Rows are points. Each copy is the shape, with its points in the same order, turned, moved and blurred by noise. Some copies are also mirrored. Which?

Shape, 5 rows:
[[  7  37]
 [ 20  73]
 [  8 -60]
 [  2 -31]
 [-33 -35]]
Copy 1, 5 rows:
[[  1 -26]
 [  4 -50]
 [-34  77]
 [-27  47]
 [-63  26]]
Copy 1 is: mirrored
Copy 2, 5 rows:
[[ 15  20]
 [ 53  37]
 [-46 -51]
 [-31 -26]
 [-57  -9]]
Copy 2 is: only turned

Shape:
[[-51  49 -43]
 [ 25   5  33]
 [-60 -25  12]
 [-53 -47   7]
 [-19   3  53]
 [ 58  26 -23]
 [ 24  21 -65]
 [ 52  -7 -14]]
Copy 1 (8 x 3):
[[ 37  78 -13]
 [ 32 -38   3]
 [ -5  27  59]
 [-19  27  69]
 [ 46 -15  50]
 [ 13 -30 -63]
 [ -5  21 -57]
 [ -7 -41 -27]]
Copy 1 is: only turned
Copy 2 (8 x 3):
[[-93  23  40]
 [ 14  -9  10]
 [-69 -37 -22]
 [-64 -30 -43]
 [-13 -48  12]
 [ 10  65  24]
 [-39  73  15]
 [ 10  45  -7]]
Copy 2 is: only turned

Shape (8 x 4):
[[-20 -16 -43  24]
 [ 15  35  29 -10]
 [  4  21  27 -75]
 [-20  10 -29 -27]
 [ -6 -21 -82  13]
 [-63 -15 -66  38]
 [ 21 -21  48 -59]
 [-68 -14 -48  48]]
Copy 1, 8 rows:
[[-17 -32 -23  35]
 [  7  36 -19 -29]
 [ 35  -2  -6 -72]
 [ 15 -32 -38  -8]
 [ 11 -53 -28  55]
 [-53 -64 -52  45]
 [ 22   4  42 -62]
 [-61 -57 -48  40]]
Copy 1 is: only turned
Copy 2, 8 rows:
[[ 20 -30 -39 -28]
 [  3  20  42  19]
 [ -9  79  21   4]
 [ 21  31 -23 -12]
 [ 37 -23 -39 -66]
 [ 48 -42 -75 -26]
 [-49  52  21  -5]
 [ 35 -45 -73  -1]]
Copy 2 is: only turned
Copy 3:
[[ -6  46 -45  13]
 [ 10 -38   4 -16]
 [ 26 -10  38 -66]
 [ -1  29 -19 -39]
 [ 15  64 -73  -5]
 [-45  74 -59  11]
 [ 52   0  58 -24]
 [-54  64 -48  25]]
Copy 3 is: mirrored

Shape:
[[-27  -7 -32 -20 -39 -13]
 [-10  17   1 -20  23 -16]
 [ 17 -20  49  -9 -66  -2]
 [ 16  19  -8 -19  12 -47]
 [-18  53 -90  37 -21  23]
 [-29 -28 -46 -57  21   4]
 [  6 -37  12  41  19 -36]
 [ 20  19 -86  72  -2  49]
 [ 14  22 -57 -32 -32 -16]]
Copy 1:
[[ 18   3 -40 -32 -35 -18]
 [ 34  34 -11 -15  33 -20]
 [ -2  -5  49  -2 -49 -32]
 [ 60  -2 -14  -7  29 -19]
 [ 36   1 -71 -27 -21  81]
 [-22   6 -59 -31  38 -32]
 [ 36  33 -10  63  -2 -27]
 [  2 -13 -59  36  -1 104]
 [ 33 -34 -36 -39   0   7]]
Copy 1 is: only turned
Copy 2 (9 x 6):
[[  3  -5 -37 -18  39 -14]
 [ -5   0  22  10  -4 -19]
 [-55 -35 -67  -5 -26 -11]
 [ -1   3   8   7 -11 -61]
 [ 96  35 -47  16  22   2]
 [ 12 -27  28 -41  46  -7]
 [ -2 -61  -9  59  -6 -42]
 [121 -19 -46  30 -14  11]
 [ 35  13 -34 -38  10 -42]]
Copy 2 is: only turned
Copy 3, 9 rows:
[[  4 -46 -16  19 -72  27]
 [ -4 -35 -13  37  -8  -6]
 [-34 -54  51 -16 -78 -35]
 [  5 -29 -24  41 -44 -28]
 [  3  39 -53   5 -42  66]
 [ 62 -82 -11  23 -21  34]
 [-15 -52 -44 -27 -22 -49]
 [ 28  64 -46 -52 -30  43]
 [ 38  -7 -19  29 -76  18]]
Copy 3 is: mirrored

Shape (14 x 8):
[[-37 -33 -20   5 -66 -40  16 -57]
 [-23 -47  40 -71 -37 -41   7 -75]
 [ 31  -3  15   0  70 -64   9   6]
 [ 61  51 -18 -41  61  34   9   9]
 [-12  72 -35   6  14 -28 -25  41]
 [ 45  17 -14  -1  64  -9  45 -42]
 [-14  56  35 -26 -46 -29 -45  18]
 [ 52  11 -46 -11 108  26 -23  33]
 [ 18 -17 -15  81  77  17  36  19]
 [  7  14  31  -6   7 -18  -1 -71]
 [ -6 -45  41 -10 -10 -70 -13 -55]
 [ 37  30 -14   9  -5  17 -32  11]
 [ 47  25 -43  34  -1 -35 -42  16]
 [ 56  16  10 -19  23 -16  32  27]]
Copy 1, 14 rows:
[[  44  -12   17  -65   29   -3   26   26]
 [  40  -90   26  -27   13  -62   32   17]
 [ -49  -11   24   51   99  -42  -19   14]
 [ -39    0  -53   78   52  -40  -16  -71]
 [ -33   56  -49  -10   60  -52  -57  -15]
 [ -26    2   11   53   82   -9   32  -50]
 [  38   11  -24  -15   29  -95  -67    0]
 [-100   -1  -31   73   53    6  -50  -63]
 [ -63   69   50   53   49   32  -10  -24]
 [  29  -27   35    1   52  -50    6  -43]
 [  24  -56   57  -12   58  -35   -5   27]
 [  12   19  -29   22   34  -12  -53  -43]
 [   1   25  -24    6   85   13  -67   -4]
 [ -10   14  -24   78   49  -36   -8    1]]
Copy 1 is: mirrored
Copy 2, 14 rows:
[[-11 -47  79  52  -4   8 -26 -30]
 [ 43 -71  75 -35 -28  -5 -60 -19]
 [  2  12 -11 -49  75 -36   8 -22]
 [-56  38 -59 -64 -18 -21  10  11]
 [-45  29 -49  38  37 -45 -35  24]
 [-49  42   7 -52  24  -5  14 -41]
 [ 44   2 -30  38  -8 -41 -53  32]
 [-82   9 -73 -70  53   0  33  24]
 [-48  40   8 -21  73  17  83  15]
 [ 13  18  25 -26   6  28 -32 -22]
 [ 44 -41  50 -23  36   8 -32 -41]
 [-17  -1 -54  17  -8  -1   2  21]
 [-32  -3 -61  42  39  -6   7 -30]
 [ -7  13 -20 -35   4 -51  32  -5]]
Copy 2 is: only turned
Copy 3:
[[-42  32 -44 -19 -45 -71   1   2]
 [-64 -49  -8 -65 -40 -71  13  -9]
 [ 60 -34 -13 -50 -31  14 -59  -4]
 [ 41 -34 -17 -26  37  68  -5 -66]
 [ 23  31  -8  24  26   9 -79 -28]
 [ 56  -5 -41 -69 -15  28  -1 -49]
 [-12 -15  40  28  21 -49 -45 -18]
 [ 52 -35 -37  -1 -11 111 -47 -47]
 [ 84  40 -22 -11 -60  72  -5  13]
 [  5  -6   5 -42 -38 -37   6 -53]
 [ -6 -31 -14 -40 -73 -68 -23   0]
 [ 25  -9 -14  42   3   9 -11 -42]
 [ 49   7 -50  48 -15  -6 -55 -38]
 [ 54 -39 -19 -24  20  16 -10  -1]]
Copy 3 is: mirrored

Shape:
[[  12   73   64   11    5   87    3  -42   15]
 [  57   53   29  -44  -13   79  -11   -9   16]
 [  37  -32   31   37   32   21  -29   38    2]
 [ -15   26   12 -114   67  -19  -36  -17  -28]
 [ -29   24  -57  -44   54  -11  -22  -19  -29]
 [  40  -39   43  -21   46   13    5   53   -3]
 [  17   26   27  -44   -7   94   11  -17   -5]
 [   7    1  -25  -56   46  -39   21  -67  -30]
 [  49  -56   23   31    0   29  -41   24  -58]
 [  27   82   33  -32  -38   79   23   -8   11]
 [ -14   23   28  -76   13  -41    2  -24   -8]
 [  -4  -38   30   28   16    5    0   33  -31]
 [   8  -58   35    2  -13  -15  -14   -6   35]
 [  53  -14   40  -32   17  -27  -20   34  -11]]
Copy 1 (14 x 9):
[[  0  18 -20 -59  16  34 -99 -63 -24]
 [ -4  12  10 -46 -24 -10 -66 -84  12]
 [ 13 -27  27 -37   3 -31 -50  51  -2]
 [-19  23 121 -33  30 -54  14 -51 -64]
 [-26  23  49  37  36 -53   3 -26 -51]
 [  9  -6  85 -50  17 -14 -45  43  35]
 [-29  45   8 -46   4   5 -61 -59  17]
 [ -5 -17  67  -7  84 -33  36 -48 -25]
 [-67 -32  12 -52   8 -44 -45  64  31]
 [-15  20  -4 -33 -16  41 -64 -98  12]
 [ -2   0  75 -39  19   5  39 -44 -40]
 [-28 -11  36 -31  30  13 -23  60   9]
 [ 25   6   9 -62   7   1  24  37  17]
 [ -3 -48  76 -51 -11 -21  -9  17  18]]
Copy 1 is: mirrored
Copy 2, 14 rows:
[[-26  47  47  70  22 -27  -5 -86  50]
 [ 27   4  30  74  13 -66 -35 -50  30]
 [-27  36 -45 -30   7 -53   0 -12   6]
 [ 45 -54  90 -37 -50 -46  42 -29  12]
 [ 32 -33  31  -5 -56   9  53 -47 -38]
 [-27  -3 -15 -39 -28 -69 -24   2  31]
 [ 19   5  26  51 -11 -24 -49 -70  48]
 [  0 -97  37  -6 -14  20  45 -29   2]
 [ 25  28 -80 -30  15 -34   6 -13  51]
 [ 10  24  46 106  -4 -24 -38 -39  42]
 [  7 -42  79  -4 -15  -2  24  14  23]
 [-24  31 -30 -34 -22  -2   3  -3  32]
 [-18   9  10 -48  45   2 -30  16   6]
 [  1 -14   5 -20   0 -65  12  35  29]]
Copy 2 is: only turned
